Each row is a point. Each copy is the shape, with its points in the same order, turned, moved and blurred by noise. Some copies are also mirrored. Which?

Shape (5 x 2)
[[  3   7]
 [-25 -34]
 [ 16 -45]
 [ 53  -9]
 [ -9  21]]
Copy 1 (5 x 2)
[[  4   3]
 [  8 -44]
 [ 43 -33]
 [ 60  15]
 [-10  11]]
Copy 1 is: only turned
Copy 2 (5 x 2)
[[  0  10]
 [ 20 -37]
 [-19 -38]
 [-51   0]
 [  8  20]]
Copy 2 is: mirrored

Shape (9 x 3)
[[ 22 -57   7]
 [-47  42  15]
 [  8 -15  16]
 [  4 -25 -16]
 [-26  24  23]
 [-41   4 -21]
 [-15  12  -6]
 [  5  24  41]
 [ 25  -1   8]]
Copy 1 (9 x 3)
[[ 16  26  49]
 [-35 -10 -53]
 [ -5   0  17]
 [ 24  19  11]
 [-28 -14 -24]
 [  4  21 -39]
 [  3  -5 -24]
 [-31 -33   5]
 [  8 -18  17]]
Copy 1 is: mirrored
Copy 2 (9 x 3)
[[-23 -14  60]
 [ 56  34 -25]
 [  2  -6  28]
 [-21   7  14]
 [ 43  12  -5]
 [  4  48  -5]
 [ 11  15   0]
 [ 45 -21   7]
 [  5 -21  11]]
Copy 2 is: only turned
Copy 3 (9 x 3)
[[ 57 -28  -4]
 [-39  22  51]
 [ 14 -17   7]
 [ 34   8   1]
 [-24   5  35]
 [ 10  41  37]
 [ -4  20  18]
 [-29 -26  13]
 [  3 -14 -15]]
Copy 3 is: mirrored

Shape (10 x 6)
[[  6  -9  12 -25 -23 -59]
 [ 42   3  -9   4  -9 -19]
 [-18   2 -26  53  13  22]
 [ -5   7  18  -7  19  30]
 [ -8  -9   6   6  21   6]
 [ -9 -33   8  13   3 -10]
 [  4  -6   5 -29 -43  -1]
 [ 13  -1  10 -10 -15   0]
 [  3 -14 -13 -20  46  31]
 [  5   1 -17  -6  19 -15]]
Copy 1 (10 x 6)
[[ 49  27 -30 -12  20   6]
 [  7  30   1 -27  -5  34]
 [-18 -45  18  -6 -30  19]
 [-22  -2  12  12  15 -19]
 [  5  -8  12  11   5  -8]
 [ 30  -9  11  13 -19  -5]
 [ 12  29 -17 -36   3 -30]
 [  3  21  -5 -15   2  -7]
 [-12 -11  54   4  28 -13]
 [ 14  -8  16  -6  24  22]]
Copy 1 is: only turned
Copy 2 (10 x 6)
[[ -5  19  31  -9 -60   3]
 [ 16  -4  46 -27  -5 -13]
 [ 42  18 -26 -16  43 -16]
 [-14 -15  -9  11  23  -3]
 [ 12   3  -3  16  12  -3]
 [ 21  18   2  20 -11 -19]
 [-11 -20   0 -20 -41 -29]
 [ -7  -8  13  -9 -10 -20]
 [ 19 -40  -3  26  23  17]
 [ 20   0  12  -5  -3  18]]
Copy 2 is: mirrored

Shape (14 x 8)
[[-19   2  19   7   9 -19   0  13]
 [  1  15  25   6  13  46  15   8]
 [  1  -7 -43  -1  11  37  10   1]
 [-13 -17   7   2 -29 -18   8   7]
 [ -3  18   6 -15  10 -19  -1  -7]
 [-15  -6  26  -1 -31  -1   6  -5]
 [  1  -1 -22  -1  19 -11   0  10]
 [  0 -35 -27  -6  10  -2  -2 -34]
 [ 24  15  19 -25  -1  -5  13  14]
 [-19 -11 -24   8  17 -12  -8 -15]
 [ 51  -8 -28   8  11 -19  -3  12]
 [ 10   3 -45 -11   1 -15  12 -24]
 [-14 -36  19  -4  12  18  -7  14]
 [  1  14   7   5 -10 -23  47  11]]
Copy 1 (14 x 8)
[[  5  18   2 -24 -11  12  23 -13]
 [ 18 -30   4  -1 -21  24 -18  -3]
 [  5  -8 -23  -6  16  -5 -46 -33]
 [-19  27  -2   7 -12  -6  18 -22]
 [ -1   8  11 -35  -3 -16   7   0]
 [-23  13   5   7 -31   1  10  -8]
 [  8  12  -7 -26  23  -7  -4 -22]
 [-15  34 -35 -15  11 -16 -30   2]
 [  2 -19  15  -4   6 -17  19   6]
 [ -4  35 -18 -35   7  -3 -17 -19]
 [  7  19  12   1  60 -11  -8  -3]
 [ -2  24  -3 -20  20 -44 -30 -17]
 [-11   0 -35  -5  -4  29   8  -5]
 [ 28  15  16   9 -14 -27  18 -19]]
Copy 1 is: mirrored
Copy 2 (14 x 8)
[[ 12 -14 -11  29  11  26  -8   4]
 [-11 -18  22  12   5  18  43 -14]
 [-33  -4  10   8  18 -37  19   7]
 [ 10  26 -17   3   6  19 -11  -2]
 [ 30 -15  10  20  10   4 -11  15]
 [  9  15  -8  -7  -9  27   0   0]
 [  2  -8  -1  32  15 -15  -9   7]
 [  2  -5 -10 -19  21 -38 -21  -2]
 [ 37   6  17  28   8   8  16  -8]
 [-10 -19 -11   9  19 -11 -25  16]
 [  5   9   7  48  21 -41 -24 -30]
 [  3  12  15   7  27 -37 -27  21]
 [ -1 -17 -36   8   0   1  23 -16]
 [ 17  25  17  24  41  28   0   4]]
Copy 2 is: mirrored
